Every row gives one point. Each copy is the shape, with its points in the same order, stretched, turned, moved and blurred by noise. Some copies are also mirrored. Which?
In the rows, zero is written as 128.

Shape, 6 rows:
[[ 95 129 181]
 [165 130 132]
 [161 124 100]
 [102 123  96]
 [128  95 136]
 [ 89 119 132]]
Copy 1:
[[ 65 114 152]
 [163 165 152]
 [179 162 125]
 [128 114  85]
 [119 154 108]
 [ 90 107 104]]
Copy 1 is: mirrored
Copy 2:
[[164 143  70]
 [162 111 141]
 [131 104 173]
 [ 95 114 162]
 [141  85 122]
 [116 121 115]]
Copy 2 is: mirrored
Copy 3:
[[ 84 188 131]
 [135 126 164]
 [152 102 147]
 [150 101 105]
 [ 92 129 141]
 [109 138 109]]
Copy 3 is: only turned

Shape:
[[102 123 106 162]
 [112  83 109  95]
 [137 114 126 145]
 [168 112 178 103]
 [ 96  97 135 104]
 [117 143 111 143]
 [146 104 151  72]]
Copy 1 (7 x 4):
[[157 124 125 105]
 [121 153 140  84]
 [139 124 159 117]
 [102 114 199 122]
 [122 134 135  72]
 [133 120 122 129]
 [ 90 134 164 107]]
Copy 1 is: only turned
Copy 2:
[[120 171  84 140]
 [108 175 145  96]
 [121 125 100 110]
 [153  67 142  81]
 [149 170 141 116]
 [113 143 102 156]
 [128 104 170  90]]
Copy 2 is: mirrored
Copy 3:
[[110  82 143 149]
 [175 126  88 121]
 [101 124 121 124]
 [109 179 123  70]
 [175 115 119 100]
 [119 115 142 157]
 [166 182  98  94]]
Copy 3 is: mirrored

Shape, 13 rows:
[[135 179 151 117 121 109 160  96]
 [124  97 154 112 161 164  87 188]
 [136 138 152 164 116 114 164 167]
 [142 118 138 152  89 128  98 160]
 [140 137 166 123 113  90 131 167]
 [103 139 154 150 123 116 144 117]
 [111 162 135 110 146 124 114  96]
 [105 161 173 131 161 130 147 138]
 [130 136 161 102  98 147 148  91]
 [ 71 145 133 113 126 157 137 146]
 [129 105 143  99 153 139 149 106]
 [124 172 185 122 150  78 136 154]
 [139 129  99 125 131 151 110  90]]
Copy 1, 13 rows:
[[106 128 122  56 115 114 110  93]
 [164 113 212 141  81 155 113 149]
 [131 122 171 123 126  75 102 125]
 [181 136 169 158 136 103 117 107]
 [131 114 146 106  77  91 108  98]
 [104 109 126 126 126 108 138 121]
 [107 139 122 101  94 151 126 111]
 [ 76 113 166  85  99 124 111 117]
 [133  94 151  66 135 121 155 111]
 [110 153 197 113  95 125 181 135]
 [127  84 121  80 110 146 137 154]
 [ 78 114 131  88  58  98  77  95]
 [165 151 135 127 146 164 131 138]]
Copy 1 is: only turned
Copy 2:
[[135 166 114 106 165 173 106 159]
 [103  82 175 162  95 122 175 115]
 [124 132 102 167 158 122 138 156]
 [118 126 129 129 138  95 171 142]
 [112 137 131 141 173 156 169 132]
 [159 152 126 139 142 139 146 156]
 [149 152 162  96 141 153 117 142]
 [141 132 145 156 141 167 131 168]
 [112 166  99 110 116 157 142 133]
 [122 181 154 147 118 114 138 163]
 [125 128 121 128 101 152 135  87]
 [135 133 152 145 193 196 148 158]
 [141 132 136  85 110 105 106 114]]
Copy 2 is: only turned
Copy 3:
[[156 130 177 108 115 105  91 124]
 [ 74 194 101 132 148 141 138 145]
 [147 178 165 154 118 142 167  92]
 [127 137 107 104 131 117 178 103]
 [167 171 136 147 110 122 140 114]
 [135 142 164 139 127 119 145 133]
 [115 117 148 107 129  98  84 141]
 [115 180 175 146 119 118 113 139]
 [130 128 150  75 129 124 119 166]
 [ 88 143 149 130  86 140 130 170]
 [124 157 146 125 158 148 104 155]
 [163 184 166 167 106  97 107 117]
 [101  98 125  81 161 119 109 117]]
Copy 3 is: mirrored
Copy 4 (13 x 8):
[[149 183 120 111  94 155  68 151]
 [106 121 165 137 232 103 127 126]
 [ 93 136 191 110  74 126 104 118]
 [ 95  87 170 128 125 158 110  95]
 [100 131 159  86 108 130  80 152]
 [136 130 144 124  93 144 133 151]
 [150 174  97 129 160 171 119 155]
 [125 172 153 120 143 135 113 183]
 [189 133 132 129 119 123  64 131]
 [167 125 164  99 173 152 158 149]
 [171 166 108 136 143  83 107 124]
 [ 97 174 141  87 120 142  80 204]
 [143 157 100 164 157 157 124  78]]
Copy 4 is: mirrored

Shape, 17 rows:
[[102 160 151 110  93 165 134 123 106  94 135]
 [152 150 103 152 135 131 138 160 146 127 132]
 [ 91 150 118 166 104  87 126 141 134  89 113]
 [144  86  92 158 118 117  89 159 124 104 159]
 [143 151  81 125  91 169 119 122 178 120 151]
 [ 95 123 149 162 110  99 144 138 163  95 154]
 [144 117 112 117 133 131 127 127 108  99 105]
 [143 142 155 150  94 130  71 156 177 112 167]
 [152  89 113 155 151 121 127  82 118 137  97]
 [ 80 136 124  88  94 102 119  99 175 111 164]
 [ 82 126 118 132  80  99 135 121 175 134 158]
 [158 137 134 131  83 113  76  89  97 137 105]
 [126 108 138  99 151  97 114  84 116 158 100]
 [126 138 127 158  75 164 157 125 103  91 125]
 [155 106 142 142 107  93 110 123 121 158 121]
 [ 98  90 106 129 138 158 119 108 121 149 114]
 [150 100  85 153 139 146  87  96 107 154 175]]
Copy 1:
[[ 88 148 148 122 125 142 105 140  95 126 160]
 [100 117 109 128  87 149 157 137 152 114  93]
 [110 125 115  77 141 187 144 105 176 109 124]
 [125 121 138  89  77 167  91 124 160 111  45]
 [ 84 153 156  93  83 127 148 160 114 132 108]
 [112 166 116 107 138 180 139 139 145 122 102]
 [ 97 113 162 137 107 145 110 126 152  95 117]
 [103 199 110 107  65 145 105  97 145 149  90]
 [141 108 175 142 111 120 132 144 185 122 139]
 [115 168 147  82 163 118 136 130 100 130 125]
 [129 175 117  72 141 140 144 164 131 124 119]
 [110 139 153  95 100 101  80 125 178 144 168]
 [154 116 155 158 147  93 128 118 157 114 166]
 [ 72 139 145 107 104 163 104 169 132 121 138]
 [136 142 119 125 100 117 104 147 189 130 123]
 [160 128 158 124 101 134 135 164 120 105 143]
 [158 103 163  94  81 131 107 156 119 156  91]]
Copy 1 is: mirrored
Copy 2, 17 rows:
[[188 142 143 153 140 133 111 110 167  74 157]
 [118 107 138 151 150  80 150 169 131 119  80]
 [123  90 148 160 172 156 169 117 136 134 116]
 [ 77 141 119 161 128 119 210 109 103 105 101]
 [151 115 161 173  74  62 142  98 141 100  83]
 [160 128 148 137 131 169 188 136 147 128 106]
 [112 110  91 136 156 119 135 129 115 110 146]
 [126 156 155 191  79 147 162 136 167  95  57]
 [ 90 107  87 110 139 133 125 142  55 150 135]
 [163 149 157 146  72 129 146  86 189 160 133]
 [152 140 174 126  99 135 170  90 169 148  84]
 [111 143  85 165 123 145  88  98 109 142 114]
 [ 93 149 104 102 132 138  82 142 122 181 148]
 [191 110 124 153 162 128 151  95 115  63 117]
 [106 154  96 118 146 142 130 136 120 141  83]
 [ 93 140 157  95 126 116 121 109 101 118 142]
 [ 83 171 131 147  99  71 152 117  59 133 136]]
Copy 2 is: mirrored
